Every row gives one point. The points of each table are mixes of a few directions, plus a little noise. How many directions does each table use, and how many do they share? Where both have some left over, give the other angles between the two spaces (their principal angles), to ten degrees, smallest first.

First:
[[ 0.03 -0.07 -0.09]
 [ 0.07 -0.12 -0.19]
 [-0.32  0.53  0.82]
 [-0.32  0.54  0.82]
 [ 0.05 -0.08 -0.14]
 [ 0.30 -0.50 -0.79]
 [ 0.18 -0.29 -0.45]]
Second (6 x 3):
[[ 0.57  0.35  0.16]
 [ 0.45  0.39  0.25]
 [-0.09 -0.38 -0.43]
 [ 0.19  0.14  0.09]
 [-0.11  0.18  0.27]
 [-1.01 -0.69 -0.35]]
Directions: first 1, second 2, shared 1

First, 8 rows:
[[-0.15 -0.12  0.11  0.12]
 [ 0.60  0.49 -0.47 -0.49]
 [ 0.79  0.69 -0.62 -0.67]
 [ 0.06  0.05 -0.04 -0.03]
 [-0.80 -0.68  0.59  0.71]
 [-0.03 -0.03  0.01  0.00]
 [-0.30 -0.26  0.22  0.24]
 [-0.17 -0.17  0.16  0.17]]
Second:
[[-0.09 -0.35  0.40  0.28]
 [ 0.59 -0.46  0.81  0.22]
 [ 0.31  0.59 -0.66 -0.51]
 [-0.51  0.04 -0.25  0.09]
 [-0.30  0.17 -0.31 -0.06]]
Directions: first 1, second 2, shared 1

First, 8 rows:
[[-0.13  0.34  0.65 -0.40 -0.01  0.43  0.93 -0.41]
 [-0.05  0.07  0.18 -0.12  0.00  0.13  0.26 -0.11]
 [ 0.12 -0.31 -0.67  0.42  0.04 -0.43 -0.89  0.39]
 [ 0.11 -0.26 -0.57  0.33  0.00 -0.41 -0.79  0.35]
 [ 0.13 -0.31 -0.69  0.43  0.03 -0.43 -0.91  0.42]
 [-0.01  0.11  0.15 -0.08 -0.01  0.14  0.20 -0.10]
 [ 0.00  0.02  0.02 -0.04  0.00  0.00  0.02 -0.01]
 [-0.16  0.40  0.89 -0.53 -0.05  0.57  1.19 -0.55]]
Second:
[[ 0.14  0.25 -0.42 -0.07  0.35 -0.15 -0.01  0.31]
 [-0.22 -0.19  0.81  0.59  0.23 -0.07  0.11 -0.45]
 [ 0.08  0.10 -0.23 -0.75 -0.19  0.45 -0.16 -0.40]
 [ 0.52  0.27 -0.56  0.02 -0.45 -0.43 -0.64 -0.02]
 [ 0.15 -0.04  0.65  0.66 -0.27 -0.09 -0.36  0.34]
 [-0.57 -0.61 -0.67 -0.63 -0.67  0.17  0.69  0.17]
 [-0.13  0.19  0.38  0.24  0.98  0.09  0.31  0.03]]
Directions: first 1, second 5, shared 0; angles 40

First, 7 rows:
[[-0.14 -0.07 -0.19 -0.01 -0.32  0.40  0.14  0.34 -0.04]
 [-0.62  0.29 -0.19 -0.04  1.38 -0.03  0.18 -0.61 -0.42]
 [-0.48  0.20 -0.11 -0.03  1.17 -0.06  0.13 -0.51 -0.34]
 [ 0.70 -0.28  0.25  0.02 -1.38 -0.16 -0.24  0.52  0.43]
 [ 0.53 -0.03  0.33  0.05 -0.10 -0.64 -0.30 -0.29  0.24]
 [ 0.19 -0.04  0.08  0.03 -0.32 -0.07 -0.07  0.13  0.11]
 [-0.18 -0.12 -0.20 -0.02 -0.45  0.53  0.17  0.43 -0.08]]
Second:
[[ 0.01 -0.69 -0.50  0.61  0.18 -0.26 -0.05  0.52  0.20]
 [-0.53 -0.31 -0.22 -0.14 -0.47  1.01  0.11 -0.44 -0.81]
 [ 0.31  0.32 -0.10  0.08  0.11 -1.18  0.02 -0.11  0.50]
 [ 0.56  0.19  0.83 -0.03  0.61  0.16 -0.30  0.79  0.63]
 [-0.07 -0.23  0.23 -0.18 -0.51  0.60 -0.19 -0.66 -0.60]
 [-0.02  0.04 -0.23  0.05 -0.07 -0.41  0.07 -0.16  0.04]
 [ 0.13  0.30  0.16 -0.02  0.46 -0.14  0.06  0.57  0.46]
 [-0.24  0.69  0.17 -0.50  0.05  0.33  0.27 -0.10 -0.10]
 [-0.45  0.64 -0.33 -0.39 -0.07 -0.03  0.45 -0.26 -0.17]
 [ 0.31 -0.96 -0.03  0.53 -0.28 -0.07 -0.45 -0.15 -0.14]]
Directions: first 2, second 4, shared 1; angles 70
